Each point is reached from the start by the listed moves, each made once or not at all, plus a little noise. Say if it took an odd or an even number of moves. Then give how often each move was made.

Moves:
(1): [18 -3 19 22]
(2): [ 22   5 -10 -20]
(3): [-11  19 -14   8]
Start: [21 -4 -6 -4]
Points:
[ 32  20 -32 -18] => even (0, 1, 1)
[28 13 -4 26] => even (1, 0, 1)
[39 -7 11 19] => odd (1, 0, 0)
[60  0  3 -3] => even (1, 1, 0)
[ 42   1 -16 -24] => odd (0, 1, 0)

Moves:
(1): [  0   2   8 -11   6   0  15   3   5   6  -6   0]
(2): [-19   0  12   3  -2 -14  13  16  -3   0  11  10]
(3): [-12  -5   6 -13  -2  -9   5  -5   5  10  21  -3]
(4): [ 11 -11   7  14  17  12   0   6   9  -7   2   3]
(5): [  5 -10  -3  -3  15  -1  12  -7  -7 -18   0   7]
(6): [ -3  13   4  -7   8   5  -6   9  -2 -13  12 -13]
(7): [-10 -15 -12 -17   5  11   7  16  -1  -3 -19  -9]
(8): [  7  -2   4  17  13  -9   9   4   7  -2 -10 -10]
(9): [  7   8 -14  -5  15  -6   4  -6  12   5   6   4]
(10): [  7   0  -5  -4   2 -14  -9   4  -9   1  -8   7]
(11): [  7   2 -12   1  -9 -14   7  11  -9  -9  20   3]
Start: [  5  -1  -7  -3   2   3  -8 -10   1  14  -3 -14]
Points:
[  5 -13  -6 -23  49   8  28  16   2 -16 -26 -37] => odd (1, 0, 0, 0, 1, 1, 1, 1, 0, 0, 0)
[ -4  -2  27  -5  43 -25  19  27  15   9  18 -18] => odd (1, 1, 1, 1, 0, 1, 0, 1, 0, 1, 0)
[  2  14 -12 -25  34 -27  37  16  -4 -17  40  -2] => even (1, 1, 0, 0, 1, 1, 0, 0, 1, 0, 1)
[ 15 -16  -2  23  60 -15  28   4  17  -9   7   0] => odd (0, 1, 0, 1, 1, 0, 0, 1, 1, 0, 0)
[ 28 -13  -8   0  46 -29  10  13  -6 -26  34 -18] => odd (0, 0, 1, 1, 1, 1, 0, 1, 0, 1, 1)
[-10 -25  24 -15  36  -9  36   3  10   4  24   3] => odd (1, 1, 1, 1, 1, 0, 0, 0, 0, 0, 0)
[ 29 -17 -11  -4  57 -25  44  -4  23  -1  29  -9] => odd (1, 0, 1, 1, 1, 0, 0, 1, 1, 0, 1)

Moves:
(1): [ 0  4  6 -7  3  2 -2  4  3  1  6 -1  7 -5 -8 -3  5 -2  1  1  0  7]
(2): [  3  -4   6   8  -8   0 -10  -1   4  -2  -2  -3  -3 -12   3  -4   3  -1
  -3  -5  -1   5]
(3): [  1   7   6   0  -4   6   7  -6  -1  -5   5  -4  -4  -3   3  -1   5 -11
   9   2   2  -4]
(4): [ 2  0  1  2 -5  0  9  5 -3 -2 -3  4  5  1  3  0 -5  5 -4 -2 -4  0]
(5): [  7  -1  -7   0  10   0   5   9   3 -10   4  10  -1   7  -7  -1   5   8
  -2  -4  -3   3]
(6): [ 2 -7  3  6 -1 -6 -3  2 -3  4 -2 -4  7  0 -5 -4 -3 -2  2  2 -3 -4]
(7): [  2   0   5  -4  -3  -6 -12  -5   0   0   5  -6  -2   0   1   3  -1  -1
  -8   0   2  -5]
(8): [ -3  -1   7   5   2  -2 -10  -3  -3   5   8  -1  -3   4   4   0  -6   0
  -5 -12   1  -8]
(9): [-2  4 -1  7  8 -5  8  6  8  3  6 -3  5  2 -8 -6 10 -6 -1  4 13  9]
(10): [ 1  2  4 -3  3  6  7  5  6  3 -2  7 -3 10 -2  8 10  0  1 -4  2 -1]
(11): [ 2  6 -2  2  4  7  3 -2 -3 -3 -6  6  6  0 -1  3 -1  4 -3  1 -1 -4]
(12): [  2   0   7  -1 -10   6   4 -10   3  10   5   1 -13 -10  -1   3  -5   4
   4   4   1  -6]
(13): [-6 -2  0 -4  4 -3  1  5  7 -7  5  1  2 -3 -2  3  8  1  5 -1  7  5]
(14): [ 0  1 -2  3  5 11 12 -3  3 -6 -5 -5  2  1  0  4 -1 -3  0  3 -5  6]
(15): [  6   0   0  -7  -4   0  -3 -11   5   2   2  -3  -1   0   0   4  -2  -1
  -2  -6   7  -2]
(16): [-3 -3  5  2 -5  3 -2 -6  0  2  2 -5  3  1 -3 -7  3  2 -2  3 -1  3]
(17): [ -2   4  10   5   1   0   0   5  12  -2   2 -10  -1   3  -4 -10   3  -4
   6   2   6   5]
(18): [ -3  -3  14  -2   3   2   2  -5 -10  -3 -11   2  -3  -4  -2  -9  -4  -5
  -2  -2  -4  -8]
(19): [ 3 -7 -5  1  6  1  1 11  1 -7  1  7  6  7  6  1  0 -6  1  4  6  3]
(20): [  4  -3   8   6   0  10   8  -6  -5   3  -8 -13  -5  -8   9  -5   1   5
   7   0 -10   0]
Start: [  6   1  -2   5   8   9   4  -5   4  -6   3   6  -6  -2   0  -6   9   5
  -2 -10   7  -3]
Points:
[ 22   8   6  -8   8  14   7 -12  18 -18  18  10 -16  12  -2   8  26   1
  -2 -20  17 -11] => odd (0, 0, 1, 0, 1, 0, 1, 0, 0, 1, 0, 0, 0, 0, 1, 0, 0, 0, 0, 0)
[  8  -3  60  30   1  21  19 -15  22  -8  10 -26  -5  -9  -6 -40  32 -12
  10 -29  23  -3] => odd (0, 1, 1, 1, 0, 1, 0, 1, 1, 1, 0, 0, 1, 0, 1, 1, 1, 1, 0, 1)
[ 19  -1  31  15 -11  35   0 -29  11   5  -4  -6 -22 -21   6  -6  19  19
  -4 -10   0 -11] => odd (0, 1, 0, 0, 0, 0, 1, 0, 0, 1, 1, 1, 0, 0, 0, 1, 0, 0, 0, 1)
[ 25  12  13  19  25  28  22 -24  11 -19  13 -12  -9   3   2  -5  18   0
  -7 -21  12  -9] => odd (0, 0, 1, 0, 1, 0, 1, 1, 1, 0, 1, 0, 0, 1, 1, 0, 0, 0, 0, 1)
[ 16  -5  54   8   8  34  12 -12   8   1  -5  -9  -4  -7 -11 -28  15   1
   4   2   6 -13] => odd (1, 0, 0, 0, 0, 1, 1, 0, 0, 1, 1, 1, 0, 0, 0, 1, 1, 1, 1, 1)
[ 18   7  37  11   2  19 -21 -23  17  -3  11 -26  -8 -18   6 -19  12   5
  -8 -29  10  -5] => even (1, 1, 0, 0, 0, 0, 1, 1, 0, 0, 1, 0, 0, 0, 1, 0, 1, 0, 0, 1)
[  9  12  34   8   8  27  31 -19  34 -21  21 -40   6 -13 -11 -24  35 -10
  11  -6  25  20] => odd (1, 0, 1, 1, 0, 0, 1, 0, 1, 0, 0, 0, 1, 1, 1, 1, 1, 0, 0, 1)
[ 15   1  28   6  14  34   0 -26   6 -23   0   6 -10   0  13   2  11 -18
 -13 -29  14 -20] => even (0, 1, 1, 0, 0, 0, 1, 1, 0, 1, 1, 0, 0, 1, 1, 0, 0, 1, 1, 0)
[ 25  -3  31   5  -4  23  12 -20  12  -7   4  12 -25 -10 -10  -9  17  -4
   6 -22   8 -20] => even (0, 1, 1, 0, 1, 1, 0, 0, 0, 1, 0, 1, 0, 0, 1, 0, 0, 1, 0, 0)
